Rows are points. Examples show where two turns around zero, p and q, send a point. Write where each new point lands after one turn and then the other. Backwards means that the second turn is done in reverse. Each puzzle has new turns, and all numbers are rounded.
In the rows, zero is written as 128.

Turn p:
[126 119  66] -> [129  86  82]
[ 78 112 176] -> [ 81 133 182]
[171 173 111] -> [161 162  85]
[ 84  91 155] -> [ 92 105 175]
[139 151 154] -> [134 163 136]
[169 122 105] -> [170 118 108]
Turn q:
[131 103 121] -> [140 105 124]
[107 145  93] -> [127 145  87]
[122  89 139] -> [126  87 133]
[ 46 138  98] -> [ 78 126  56]
[182 159 171] -> [139 163 194]
[180 135 146] -> [157 142 173]
Where do these land?
p, then q: [181 139  96] -> [189 143 126]
p, then q: [156  92 119] -> [157 105 156]
q, then p: [ 86 128 170] -> [ 75 112 150]
p, then q backwards: [184 145 132] -> [167 141  86]
p, then q backwards: [ 83 114 160] -> [117 137 183]
p, then q: [ 78 150  90] -> [111 111  66]

Turn p:
[164 111 158 132] -> [154 111 166 118]
[103 131 154 177] -> [ 82 129 164 144]
[121 151  74 133] -> [129 168  93 154]
[140 141 199 110] -> [122 109 166  66]
[113 106  55  89] -> [154 123  51 159]
Turn q:
[118 133 145 150] -> [107 118 143 138]
[210 108 132 130] -> [198 136 173 137]
[118 152 139  99] -> [116 133 124  90]
[ 44  74 119 142] -> [ 90  73  62 165]
[149 173 105 120] -> [128 180 138 111]
Where do these land?
q, then p backwards: [101 148 144 204] -> [ 86 117 137 200]
q, then p: [149 129 162 112] -> [146  99 135 102]
p, then q: [184  98 138 139] -> [160 107 181 128]
q, then p: [111 175 112  92] -> [122 149  77  97]
p, then q: [95 90 84 93] -> [153 151  93 186]

Turn p:
[118 126 119  90 115 163] -> [132 118 132  88 115 161]
[142 123 124 140 101 159] -> [147 109 102 132 120 152]
[135 161 122  96 130 156] -> [149 155 134 100 112 155]
[127 101 192 179 196  88] -> [135 115 190 196 172  74]
[116 162  96 135  84 146] -> [114 148  84 126 110 170]
[150 138 122 112 117 104] -> [130 142 116 118 104 104]
[133 118  90 134 147 121] -> [125 135 108 111 160 112]
[ 94 142 112  95 119 120] -> [ 92 145 135  99 116 142]
[138  80 174 172 143  95] -> [129  84 149 182 144  81]
Turn q:
[103 106  64 161  87 149] -> [136 114 118 177 101 198]
[145  95  53 131  85 146] -> [159  97  89 142  96 195]
[135 138 154 128 104 119] -> [131 146 143 114 104 115]
[115 125 159 108 155  95] -> [103 123 126 125 135  77]
[121 140 170 102 152 146] -> [ 96 141 142  94 154 110]
[146 129 168 142 165 122] -> [136 121 161 114 156  91]
[132 164 129 123 148 118] -> [136 155 118 129 151 109]
Where do these land?
q, then p: [127 178 138 166 117  52] -> [126 173  90 191  99  87]
p, then q backwards: [153 135 139 158 148 107] -> [126 150 123 150 147  94]
q, then p: [144 117 106 157 111 118] -> [156 107 103 143 121 124]
p, then q backwards: [111 102 126 161 128 132] -> [110 110 109 132 160 132]
q, then p: [111 114 111  82 151 151] -> [104 126 135  89 167 145]
q, then p: [130 116 139  31 120 156] -> [ 80 136 135  42 125 155]
p, then q backwards: [118 101 144 159 124 159] -> [125  98  97 151 149 141]
p, then q: [129 160 122 110 124 150] -> [132 155 122 102 132 149]

Turn p:
[110 117 120 102  79 130 134 126] -> [125 124 117 122  71 136 137 127]
[180 138 136 112 139 137  79 165] -> [116 109 172 105 149 153  91 169]
[174 110 124  99 144 107 154 141] -> [182 101 123 110 139 137 117 151]
[109 109 128  89 142 136  84 129] -> [ 87 118  99 107 125 129 109 160]
[122 148  88 136 146 137 147 151] -> [145 165 127 147 142 148 145 149]
[111 130 138 206 136  85 152 101] -> [143 132 138 186 150  71 145  84]
[108 156 124  96 151 147 153 124] -> [136 169 103  95 136 138 138 127]
[110 128 148 118 138 147 132 157] -> [113 131 132 101 137 129 158 141]
[124 131 138  97  49 110 109  90] -> [118 116 130 117  44 119  93 101]
[131 113 135 225 156 144 136  96] -> [114 115 138 191 188 121 147  70]
Turn q:
[136  99 133 140 147 141 108 125] -> [134  99 131 128 150 141 109 139]
[110  87 126 103 108 182  67 142] -> [ 93  77 127 140  94 164  76 157]
[104 120 117 109 164 141 164 109] -> [138 134  98  88 133 162 148 122]
[114 144  99 120 146  77 158 144] -> [134 161 103 126 135 111 182 150]
[137  77 103 155 137 130 132 135] -> [161 101 107 156 149 147 126 144]
[117 117 126 150  82 151  98 115] -> [107 115 139 173 116 147 100 109]
[134 220 168 146 135 131 160 161] -> [145 188 205  96 108 105 153 116]
[177 165 111 120 110 116 121 100] -> [127 170 117 133 136  85  91 110]
[129 125 135 159 169 106 113  98] -> [121 127 135 122 192 132 133 126]
[121 166 128  64  96  95 175 131] -> [115 163  96 102  73  84 165 106]
[129  87 161 143 113 139 113 148] -> [135  73 150 145 121 130 123 128]
Where do these land?
p, then q: [145 141 167 143 100 113 103 115] -> [ 88  92 132 129 141 112 134 104]
q, then p: [ 77 140  84 110 119 144 156 129] -> [130 172 137 134  99 177 150 109]
p, then q: [132 110 150 157 135  91  89 139] -> [117  89 139 142 157 119 168 143]
p, then q: [104  94 127  86 117 125 151 146] -> [155 132  91 146  85 120 134 137]
p, then q: [139  72 125 154  94 102 125 105] -> [143  90 111 185 154 136 127 109]
p, then q: [167 133 121 125 126 101 100 118] -> [109  99 149 142 143 115 106 149]
q, then p: [149 101 131 144  98 130 108 164] -> [121  85 159 157 130 114 138 130]
p, then q: [121 184 125 119 178 158 186 143] -> [151 190 131  55 126 111 112 130]
q, then p: [119 176 123 115 187 189 135  93] -> [ 93 167 118  54 128 166  94 139]

Turn p:
[124 168 127 175 142 125 136 198 127] -> [132 138 108 161 127  87  81 178  97]
[ 66 108 135 118 160 115 164 100  90] -> [117 127 130 154 189 172 163 116  91]
[204 167 115 200 146 146 111 194 123] -> [186 146  95 139  86  65  46 147 111]
[124 152 132  60 108 141 130  95 155] -> [ 86 151 148  82 121 164 142 133 163]
[ 78  83 184 120 118 120 140 124 128] -> [114 127 154 181 138 141 192 131 133]
[185 121 122 143 167 136 135 188 117] -> [202 137 114 138 125 113  87 161 133]
[ 84 115 184 114 108 104 156  77  71] -> [112 150 157 140 140 159 209 104  73]
[169 133 113 194 125 127 184 173 140] -> [164 131  46 148 104  97 113 162 111]
[131 114  74  97  90 150  83 121 128] -> [114  70 153  91  99 151 103 113 148]
[123 124 112  83 115  81  89  75 163] -> [ 94 108 157  68 153 111 159  99 167]
[121 124 109 104 129 164  80  62 167] -> [ 88 123 145 105 126 149 111  63 183]
Turn q:
[171 178 115 134 165 114 169 133 102] -> [138 174 126 128 188  88 115 150 107]
[145 152 107 117 148 135  95 151  97] -> [113 133 126  80 137 117 105 149 101]
[116 107 179  99 168 129 188 128 147] -> [178 110 176 156 167 132 166 141 150]
[103 149 142 117 189 166 124  95 157] -> [158 103 139  87 174 123 132  93 171]
[ 98  90 107  88 108 108 153 107 138] -> [131  98 134 158 115 130 177  97  97]
[ 81 128 173 140  64  96 139 130  40] -> [ 96 157 193 182 105 186  84 110  82]
[156 116  42 180 165 162  89  93 130] -> [115 108  16  89 158 128 103 114 124]
[170 144  99 132 125 169  85  87 166] -> [154 141  65  76 106 110 124 101 150]
[128  87 201 111 142 110  79 141 141] -> [167  75 170 126  82 137  99 159 151]
[ 85 125 125 151  38  55 139 150 129] -> [ 57 141 151 209  67 121 129 113 115]
[155 151 101 130 110 147 155 223 171] -> [ 80 168 121 111 122 104 188 199 157]
[129 108 145 136 114 145 120  98 117] -> [151 128 119 134 115 160 115 110 129]
Where do these land?
q, then p: [118 157 143 131 175 108 140 167  96] -> [145 151 173 165 166 107 121 146 130]
p, then q: [157 120  61 139 123  62 129 100 205] -> [133  50 112 143 127  64 195 115  92]
p, then q: [151 109  91 138 162 193 127  91 182] -> [133 105  62  89 104 105 144  75 166]
q, then p: [143  91 124 150 131  71 116 173 169] -> [132  64 110 163 124  85 146 165 125]
p, then q: [110  71  96 118 125 155 156 151 100] -> [141 127  79 117 132 184 143 165 136]
p, then q: [138 165 178 156 116  93 172 158 103] -> [ 82 179 151 145 154 109 108 159  86]
q, then p backwards: [118 123 156 138 131 144 113 123  90] -> [127 136 109 103 144 160 120 132 104]
p, then q backwards: [ 48 181 177 114 107 186 122 117 106] -> [ 77 144 129 150  52 106 151 173  64]
q, then p: [124 118 181  69 121 157 107  46  89] -> [172 177 154  84  65 155 143  65 140]
p, then q backwards: [135 136 131  73 100 137 108 190 166] -> [136 126 180 140 135 126  98 201 151]
q, then p backwards: [155 132  81 208 115  85 132 123  72] -> [ 83 190 109 192 161 164 165 149 137]
q, then p: [140 132 115 100 130 145 114  97 159] -> [136 125 112  80 128 141 153 124 140]

Turn p:
[187 117 135 144 148 171 133  99  89 160 106] -> [161  83 157 161 178 111 118  93 116 134 101]
[ 91 121 148 107 142 123 177 124 159 134 151] -> [116 109 133 105 102 124 180 170 134 141 129]
[183 186  72 181 139 130 163  64 101 129  85] -> [146 120 103 197 220 174 144 102 171 124  92]
[135  98 146 115 107 114 138 148 190 143 142] -> [145 140 139 109  91 112 144 139 139 179 163]
[ 92 127 154  88 131  95 152 167 138 168 175] -> [ 91 136 120  95 103  77 178 155 101 140 155]
[ 98  99 108 141 166 114  72 168 135  91  81] -> [118 125 132 111 112 130  53 141 168  78 170]
[149 163  95 208 133 183 137  87 101 141 133] -> [169 133 136 200 193 157 123 151 111 114  87]
[200 144  83 152 118 145 140 123  71 139 153] -> [137 130 130 202 175 140 142  75  88 122 132]
[ 97  94 169 102 111  73 134 124 146 111 184] -> [ 78 151 141 114  49 106 157 137 131 151 121]
[133 152 153 108 143 141  83 163 143  90 121] -> [154 157 140  80 112 127 111 107 132  84 138]
[ 95 129 129 114 150 118  65 110 144 106  86] -> [108 139 139  79 132 142  70 135 166 109 117]
[110 103 117  73 101 140 148 140 132 117 158] -> [107 112 129 103  90 154 150 124  87 147 150]
[121 135 128 121  84 122 138 114 133 176 139] -> [120 139 105 126 141 117 139 138 102 182 118]
[101 125 156 138 118 124 111 162 112  87  78] -> [145 118  87 108  92 121  84 126 145  88 121]
Turn q:
[163  96 112 141 135 131  96 104 135  94 138] -> [126 105 169  93 133 153 110 112 109 115 107]
[ 86 114 153  97 160 138 195 153 121 100 149] -> [131 149 111 145 186  77 103 128 103 157 173]
[124 129 124 148 134 102  66  92 127 133 132] -> [126 108 167 136  88 162 129 155 112 127 104]
[ 75 142 135  80 126 129 189 141  81 127 164] -> [149 140 104 147 136  76 105 132 138 187 194]
[ 93  91 117  75 140 147 185 141  81 144 126] -> [129 123 139 144 167  68 139 106 158 177 177]
[125 113 101 192 145 147  97 118 148 143 152] -> [ 97  77 136 142 131 180 117 137 123  93 132]
[ 74 123 146  76 135 158 193 169  86 139 101] -> [108 155  98 150 163  54 155 116 146 183 174]
[191 184 117 106 124  99 152 142 138 163 111] -> [189 130  81 126 107 103 145 117 159  99  86]
[118 126 110 167 122 159  94  61 169  98 118] -> [ 91 124 149 136 129 205  94 113 116 140  86]
[156 159 150  87 144 118 108 161 156 153 114] -> [171 139  98 123 131 121 184 141 110 119 102]
[187 149 154 116  65 116 106 150 148 171 141] -> [177 160 108  98  85 157 173 116 148  82 137]
[122 130  95 176 121 138  83 131 125  76 122] -> [ 74 103 133  85 114 157  99 150 117 127 106]
[126 106 149 202 144 141 105  84 106  98 120] -> [ 66 114 166 143 100 144  91 107  89 106 117]
[153 131 128 128  97  68 126 145 170 153 104] -> [160 165 133 123 123 132 146 161 165  80  98]
Where do these land?
q, then p: [172  71  71 155 125  73 192 160 176 157 119] -> [157 150 187  97  83 153 135 115 223  84 160]
p, then q backwards: [147 133 170  78 129 145 110 116 145 148 137] -> [163 104 129  86 126 134 107 127 105  91 114]
p, then q: [151 105 113 175 105  86 190 137 183 106 148] -> [132 135  76 142 135 175 103 116 171  59 159]
p, then q: [ 68 127 160 167 165 142 119  77 106 152 121] -> [ 80 154 133 110 153  85 174 175 116 110  98]
p, then q backwards: [201  90  85 135 116 103 225 149 107  87 142] -> [119 139 147 133 142 194 126  96 100 247 151]
q, then p: [111 162  93  83 124 138 129 130 121 138 131] -> [133 120 135 136 160 115 133 132 126 171 169]
p, then q: [ 62 140 171 135 127 183 109 142 105 128 121] -> [115 132 141  53 118  76 160 140 132 147 111]
p, then q: [148 125  91 119 156 166  80 136 149 130 131] -> [147 117 126 127 113 133 143 112  54 137 142]
q, then p: [ 85  78 116 128 116 125  91 116 114 124 116] -> [144 121 127  96 102  82 145 168 108 129 115]
p, then q: [100 155 183 139 156 108 116 147  96 114 106] -> [131 158 144  87 142 114 104 167 138 144  79]
q, then p: [147 163 140 106 128 106 111 128 125 115 176] -> [133 132 126 143 136 126 122  68  93 138 143]
p, then q: [106 145 146 132 128 135 109  94 141 111  82] -> [126 134 125 109 155 143 171 128 127 142  85]
p, then q: [165 171 125 112  90 154  84 131  97 155 134] -> [140  83 137 151  81 100 124 107 113 163  88]

Turn p:
[148 137 127 113  98 124 111 150 132 137 122 139] -> [135 113 136 114 123 145 116 151 141 154 111 128]
[127 137 145 147 113 141 122 129 135 131  92 151] -> [127  93 157 144 129 127 130 122 126 135 110 146]
[124  91 154 134 139 122 123 109 123 143 144  93] -> [121 140 117 134 144 103 149 109 126 149 156  95]
[121 100  89 147 123 140 161 133 153 125 169 134] -> [127 111  93 132 106 114 103 147 131  93 170 118]
[125 153 131 130 102 103 111 138 125 118  99 114] -> [122 123 136 119 112 130 138 129 124 142  76 120]
[137  94 142 142 157 132 150 129  85 121 169 118] -> [152 152 104 137 157 117 138 135  87 124 170 112]
[137 159 119 131 136 139 104 151 142 124  88 116] -> [100 126 148 136 145 136 122 142 143 122  81 135]
[105  98 137 135 165 116  99 112  95 144 159 130] -> [117 160 108 130 148 116 114  94  94 157 160 128]
[120 168 114 119  90 152 127 119 133 116 121 123] -> [120 129 148 144  84 156 136 144 140 121 111 132]
[135 143 116  96 110 143 125 128 126 140  86 125] -> [120 115 152 122 130 173 134 123 151 127 106 122]
[101  91 113 121 147 120 177 134 136 102 158 146] -> [142 126 112  95 119 108 118 124 107  78 174 126]
[113 115 165 127 169 121 139 131 123 147 175 125] -> [122 154 108 114 151  98 150 128 114 142 176 147]
[148 165 116 133 125 108 131 115 133 143  96 138] -> [139 116 117 136 128 144 135 114 151 127  85 152]
[151 142 124 116 120 132 114 114 152 100 116 139] -> [147 136 155 134 116 124 111 131 157 121 108 131]
Turn q:
[115 141 150 144 152 112 105 158  96 103 101 116] -> [104 118 160 132 119 117 134 131 110  76 105 144]
[135 152 144 113 116 116 144 102 152 102 140 106] -> [122 158 128 144 135 134 139 123 158 115 168 118]
[113 149 151 111 128 143 144 154  98 131 142 113] -> [ 98 117 146 122 131 135 133 166 112 124 152 140]
[158 132 114 137 128 155 134 114 109  97  96 148] -> [163 120 122 119 121 170 129 114 110  95 127 121]
[141 152  96 108 133 105 138  94 120 137 127 102] -> [133 157 127 149 144 130 165 103 105 143 150 127]
[108 119 126 163 150 107 102 156 110 145 151 155] -> [131  99 122 141 118  83 115 143 116 128  94 162]
[120 120 143 128 120 127 115 117 113 151 106 155] -> [131 126 138 107 119 135 106 109 121 138 117 158]
[119 105 149 146 153 139 138 127 163 131 152 112] -> [117 116 125 150 156 126 116 145 170 137 111 116]
[121  90 135 100 109 147 157 112 161 126 149 160] -> [147 107 112  97 132 138 119 127 178 163 152 117]
[105 122  98 144 113 164 111 142 105 120 109 133] -> [122  93 119 118 113 133 105 117  86 119 123 106]
[144 148 127 113 114 126  99 131 135 148 148 109] -> [120 169 117 122 141 107 120 142 112 135 136 124]
[150  88  99 117 111 137 106 127 141 133 151 102] -> [152 139 127 116 151 102 120 131 121 151 124  78]
[151 126 105 141 109 106 159 107 143 136 120 117] -> [152 151 130 156 109 143 144 113 135 154 132 111]
[114 147 156 128 157 109 140 151 144 131 101 163] -> [103 122 120 119 105 140 147 129 156 113 101 171]
Where do these land?
q, then p: [155 113 118 132 132 132 134 111 106 157 139 116] -> [134 128 117 145 169 141 140 134 127 144 126 144]
p, then q backwards: [118 127 138 140 116 173 134 100 139 118 158 118] -> [120 154 132 142 101 100 156 127 121 107 147 105]
q, then p: [111 122 133  89 124 150 131 143 125 146 117 174] -> [126 124 141  91 125 168 107 118 144 132 162 126]
q, then p: [161 115 127 120 122 135 132 143 115 147 156 125] -> [128 127 115 112 162 142 134 157 130 141 118 135]
q, then p backwards: [112 189 105 138 128 120 137 117 107 147 167 138] -> [111 141 136 177 142 145 139 124 108 153 178 143]
p, then q: [159 112 133 130 130 133  92 124 146 154 108 132] -> [114 140 120 136 153 122 114 115 145 144  84 134]
q, then p: [104 103 155 121 130 109 116 142 105  98 122 155] -> [161 124 158  91 120 101 119 114 134 139 139 115]
q, then p: [140 136 142 145 118 123 144  90 162  66 116 128] -> [136 147 140 170  95  87 120 150 163 103 128 114]
q, then p: [126 125 158 104 111 114 127 128 110 150 139 109] -> [122 138 130 106 131 121 147 135 123 157 138 163]
p, then q: [126 137 107 139 112 145 118 134 109  31 109 115] -> [113 155 184 128 100 141 108 137 106  54 134 120]
p, then q: [125 157 128 136 176 120 130 147 139 151 112 115] -> [112  93 103 129 120 136 158 100 139 119 115 148]
p, then q backwards: [111 112 106 122 137 113 134 120 145 131 114 113] -> [109 127 125 120 127 135 109 127 151 106 110 129]
p, then q: [121 128 132 145 123 113 139 150 123 160 109 129] -> [135  96 138 117 134 133 142 113 124 152 114 123]
p, then q: [123 116 111 131 133 111 125 143 161 137 126 123] -> [116 127 124 116 129 101 141 102 137 132 124 113]
